Each row of a before or after table is a point. The points were changed in one or more steps. Then noise was added and the rows were shuffled. The steps act on columns, c1 being the first. What was done? A step turns or swaps two columns, mirrors them in a line or flattens them onto one, adds a multiple of one to another, or multiplies or shifts one. Angles are multiples of 10 degrees, from the lower column toward the higher: turns from -170 to 170, lines from 10 to 170 but not 90. Use the fewest steps. Two steps may share a column if one is a turn and the other turns, adds or multiplies; they go together, in the order done. Otherwise the lowest column goes first.
In the rows, zero is written as 100.

Before:
[[119,69],
[96,109],
[158,71],
[84,91],
[120,82],
[172,77],
[94,71],
[102,140],
[93,102],
[138,157],
[124,70],
[88,190]]
After:
[[98,109],
[132,125],
[91,67],
[105,108],
[75,87],
[167,109],
[114,35],
[162,166],
[128,29],
[93,63],
[82,106],
[100,76]]
Steps: turn c1 and c2 by -50 degrees

Before:
[[75,35,84],
[90,135,104],
[102,62,99],
[116,70,114],
[98,171,136],
[61,108,120],
[58,165,99],
[136,174,102]]
After:
[[135,171,104],
[103,168,100],
[61,166,99],
[99,62,97],
[77,38,101],
[63,108,99],
[117,69,96],
[88,134,103]]
Steps: multiply c3 by 0

Before:
[[131,71,108,108],
[78,81,174,72],
[138,166,105,138],
[118,175,81,84],
[73,82,83,90],
[139,95,149,133],
[137,135,50,137],
[96,120,82,49]]
After:
[[125,94,161,136],
[178,81,117,71],
[86,161,139,139],
[92,69,133,106],
[88,122,89,51],
[36,133,106,136],
[99,83,66,91],
[74,173,106,84]]
Steps: mirror c1 and c3 in the line at 60 degrees

Before:
[[44,143,115,158,105,70],
[84,91,46,81,48,168],
[38,92,42,86,119,156],
[72,42,78,157,85,73],
[144,30,127,126,102,52],
[139,128,93,86,104,91],
[55,53,112,138,90,57],
[138,139,124,112,62,138],
[133,149,86,130,107,59],
[75,113,160,89,63,141],
[105,96,113,88,76,46]]
After:
[[77,118,153,117,67,58],
[53,88,47,81,49,51],
[121,148,95,101,113,148],
[134,45,99,99,88,88],
[89,134,89,92,105,139],
[85,96,43,84,120,23],
[47,140,120,111,58,115],
[159,49,125,110,83,82],
[116,30,130,113,107,160],
[151,96,107,107,75,128],
[152,146,134,113,109,69]]
Steps: turn c1 and c6 by 120 degrees; flatten c3 and c4 onto the line at 20 degrees

Before:
[[134,69,70,85,5,163,129,132],
[95,85,72,142,99,117,99,145],
[61,65,95,143,110,149,107,118],
[113,67,105,130,102,117,68,111],
[60,51,84,132,102,115,72,145],
[94,83,77,98,120,101,70,87],
[100,152,115,75,82,107,30,49],
[128,101,105,63,110,114,65,134]]
After:
[[91,86,76,79,120,100,86,83],
[118,112,105,95,99,115,55,68],
[60,142,81,97,104,115,53,53],
[96,143,73,131,98,120,71,82],
[127,134,107,54,109,116,106,104],
[61,121,94,132,112,152,70,61],
[137,133,72,114,5,165,133,72],
[100,47,113,32,80,108,75,151]]
Steps: swap c2 and c8; turn c4 and c7 by -50 degrees

Before:
[[92,138,75,107,61,112,96,134,89],
[101,37,89,90,78,132,16,139,83],
[93,136,122,76,116,113,80,145,77],
[117,136,65,122,66,172,152,157,111],
[122,124,183,118,99,127,108,120,117],
[87,89,76,145,148,139,78,113,171],
[133,111,83,95,95,91,99,121,112],
[86,90,101,138,177,112,69,113,127],
[195,75,136,137,62,109,177,59,75],
[111,72,100,53,143,133,114,148,81],
[94,70,134,51,46,135,115,149,119],
[153,107,102,115,93,73,102,154,108],
[144,99,120,92,123,143,81,106,187]]
After:
[[86,117,133,72,147,139,81,86,178],
[90,144,119,106,116,82,80,135,67],
[100,139,127,111,82,122,20,34,86],
[92,148,149,52,47,80,117,68,75],
[115,144,135,85,138,114,116,70,52],
[145,108,142,24,122,101,81,100,150],
[198,54,121,143,61,72,179,76,109],
[133,124,85,88,94,112,97,111,105],
[154,154,75,97,98,89,98,107,117],
[122,121,153,100,100,32,105,121,122],
[96,134,99,110,63,125,100,140,98],
[83,111,112,108,176,100,73,94,147],
[116,153,162,104,66,160,157,139,127]]
Steps: swap c2 and c8; turn c3 and c6 by -70 degrees; turn c4 and c9 by 50 degrees
